Each row is a point. The points of each table are mixes of a few directions, plus a little noise. How many directions does each table use, and how many do they share? Where both have some left over, give the other angles between the two spaces (their principal angles), to ten degrees, smallest first.

First, 5 rows:
[[-0.06 -0.32 -0.07]
 [ 0.07  0.21  0.09]
 [ 0.34 -0.90  0.24]
 [-0.46  0.93 -0.36]
 [ 0.10  0.08  0.11]]
Second:
[[-0.03  0.00  0.35]
 [ 0.05 -0.36  0.27]
 [-0.05  0.49 -0.40]
 [ 0.12 -0.81  0.18]
 [-0.04  0.16  0.37]
 [ 0.03 -0.23  0.25]
 [-0.01  0.75 -1.06]]
Directions: first 2, second 2, shared 1; angles 50

First:
[[ 0.34  0.58 -0.18 -0.16  0.05  0.26]
 [ 0.17  0.29 -0.30  0.15  0.06  0.24]
 [ 0.44 -0.37 -0.05  0.15 -0.36  0.51]
 [ 0.12  0.00 -0.37  0.37  0.02  0.31]
 [-0.57 -0.28  0.06  0.16  0.22 -0.46]
 [-0.68 -0.08  0.73 -0.62  0.20 -1.00]
 [-0.35 -0.03  0.79 -0.70  0.00 -0.72]
 [-0.19 -0.13 -0.42  0.52  0.17  0.08]
 [ 0.75  0.06 -0.21  0.05 -0.33  0.75]]
Second (9 x 6):
[[-0.35  0.36 -0.20  0.46 -0.79  0.14]
 [ 0.47 -0.49  0.27 -0.61  1.05 -0.19]
 [ 0.19 -0.20  0.11 -0.24  0.42 -0.08]
 [-0.47  0.48 -0.27  0.60 -1.04  0.19]
 [ 0.23 -0.24  0.13 -0.30  0.51 -0.09]
 [ 0.04 -0.04  0.02 -0.05  0.08 -0.02]
 [-0.07  0.07 -0.04  0.09 -0.16  0.03]
 [ 0.36 -0.38  0.21 -0.47  0.80 -0.15]
 [-0.40  0.41 -0.22  0.51 -0.88  0.16]]
Directions: first 3, second 1, shared 0; angles 70

First (9 x 9):
[[ 0.43 -0.27 -0.29  0.05  0.48 -0.13  0.37 -0.63  0.59]
 [-0.68 -0.36 -0.22 -0.82  0.97  0.23  0.09  0.55  0.46]
 [ 0.35  0.18  0.56  0.54 -0.77 -0.27 -0.36 -0.18 -0.32]
 [-0.25 -0.38  0.85 -0.21  0.14 -0.30 -0.57  0.33  0.34]
 [ 0.60 -0.11 -0.22  0.31  0.11 -0.18  0.31 -0.74  0.37]
 [-0.17  0.16  0.16  0.03 -0.31  0.06 -0.19  0.28 -0.34]
 [-0.19  0.64 -0.59  0.14 -0.59  0.45  0.23  0.30 -0.93]
 [ 0.13  0.25  0.11  0.30 -0.53 -0.01 -0.11 -0.02 -0.40]
 [-0.20 -0.12 -0.35 -0.33  0.49  0.16  0.23  0.09  0.22]]
Second (10 x 9):
[[ 0.12 -0.25  0.01 -0.40 -0.01  0.37 -0.18 -0.38  0.02]
 [ 0.30  0.36  0.06  0.25 -0.07 -0.08  0.09  0.60  0.08]
 [ 0.48 -0.22  0.34  0.17  0.08 -0.14 -0.01  0.30 -0.28]
 [-0.92 -0.59 -0.55 -1.20 -0.02  0.87 -0.39 -1.85  0.30]
 [-0.59  0.58 -0.31  0.49 -0.06 -0.47  0.30  0.35  0.20]
 [ 0.53  0.24  0.19  0.21 -0.06 -0.02  0.04  0.64  0.00]
 [ 0.45  0.05  0.20  0.13 -0.01 -0.01  0.00  0.41 -0.08]
 [ 0.18 -0.76  0.35 -0.09  0.22 -0.10 -0.13 -0.42 -0.47]
 [-0.21  0.51 -0.12  0.47 -0.06 -0.38  0.24  0.55  0.12]
 [-0.34  0.07 -0.18 -0.03 -0.01 -0.03  0.03 -0.19  0.10]]
Directions: first 3, second 3, shared 0; angles 60, 70, 90
